Every row gives one point. The ring and each string are closed loops that go straight from each point to the next, and from the last back to the first. Before rounding, they use only three directions, however many columns there are. How many times does the string pass through the ring? Passing back the other way cancels.
(in the rows, 128 means zero)

Ring:
[[193 130 106  91]
 [155 186 121 124]
 [ 76 157 142 144]
 [ 63  98 139 128]
 [113  53 121  94]
 [160  66 111  81]]
String, 9 rows:
[[170 120 149 102]
 [154 125 110 102]
 [154 136  69  99]
 [154 134 121 107]
 [189 153 145 106]
 [226 173 132  99]
 [205 160  61  89]
 [173 135  65  92]
 [137 123 103 106]]
Times through: 1
String, 7 rows:
[[ 95  95  98 110]
 [116 112 123 113]
 [ 99  82 169 116]
 [123 100 157 112]
 [105  45 160 100]
 [ 85   7 125  88]
 [ 76  51  86  99]]
Times through: 1

Ring:
[[193 157 114 121 149 121]
 [150 209 149  80 134 131]
 [ 79 197 136  46 121 144]
 [ 58 145  92  51 123 146]
 [ 89  67  66  99 134 138]
 [157  66  80 138 146 125]]
String (27 x 6):
[[119 249 145  45 128 137]
 [ 83 232 179  40 115 145]
 [ 64 187 187  52 109 148]
 [ 80 155 152  69 118 144]
 [101 155 108  72 130 138]
 [115 170  62  64 141 134]
 [ 84 134 115  74 125 141]
 [ 43 100 141  73 111 150]
 [ 80 101 140  92 119 143]
 [102 122  76  82 135 137]
 [106 114  39  82 142 134]
 [ 90  55  26  98 141 136]
 [ 91   9  58 126 135 137]
 [102   8 104 140 129 136]
 [117  75 122 120 130 135]
 [130 101 105 112 136 132]
 [132  57 147 141 129 133]
 [134  87 143 128 130 132]
 [143 130  98 105 140 129]
 [138 135 103 100 138 131]
 [142 116 154 120 130 132]
 [175 135 176 133 134 126]
 [193 176 169 123 139 123]
 [142 152 182 109 126 133]
 [138 164 136  93 133 132]
 [141 183 114  82 137 131]
 [145 222 100  64 141 130]]
Times through: 2

Ring:
[[138 115 182 102 129 152 138 134]
 [150 151 142  96 119 158 160 140]
 [136 175  99 104 120 163 165 143]
 [116 168  51 135 129 154 156 145]
 [111 132  38 165 138 136 141 145]
 [102  93  79 171 148 127 119 139]
 [ 96  82 127 157 151 132 108 133]
 [104  87 181 127 147 144 109 129]]
String (35 x 8):
[[148  88 122 145 131 126 138 141]
 [163  86 109 149 126 120 146 145]
 [137  76 200 118 137 137 121 131]
 [124  88 243  93 139 153 115 125]
 [108 114 249  77 140 169 116 122]
 [158 105 222  85 123 152 141 132]
 [195  97 118 131 112 122 166 149]
 [165 116 124 123 120 136 157 144]
 [182 122 131 113 112 138 167 146]
 [172 150 167  79 110 160 170 140]
 [115 179 198  59 126 187 147 129]
 [ 97 169 177  78 134 182 136 128]
 [134 173 168  72 120 176 158 135]
 [109 171 172  77 129 180 144 131]
 [126 141 132 111 129 156 145 137]
 [157 129 111 123 121 141 158 144]
 [196 115  94 131 109 126 176 152]
 [194 124 129 109 107 137 175 148]
 [194 106 104 132 111 124 171 150]
 [144 117 109 134 128 138 147 142]
 [102 137 173 100 139 166 127 129]
 [103 127 232  78 140 172 119 123]
 [127  94 248  86 137 157 118 125]
 [156  75 179 124 130 130 133 136]
 [161  77 137 142 129 122 139 142]
 [131 100 135 134 135 137 132 138]
 [137  98 121 141 133 132 136 140]
 [139  73 139 148 137 124 126 138]
 [107  61 180 143 151 131 102 129]
 [ 60  77 221 124 165 154  79 118]
 [ 62  97 202 119 160 159  89 121]
 [ 69 106 189 119 156 159  97 123]
 [ 56  93 217 116 163 161  83 118]
 [ 83  69 211 128 158 145  89 122]
 [130  65 164 143 142 127 116 134]]
Times through: 0
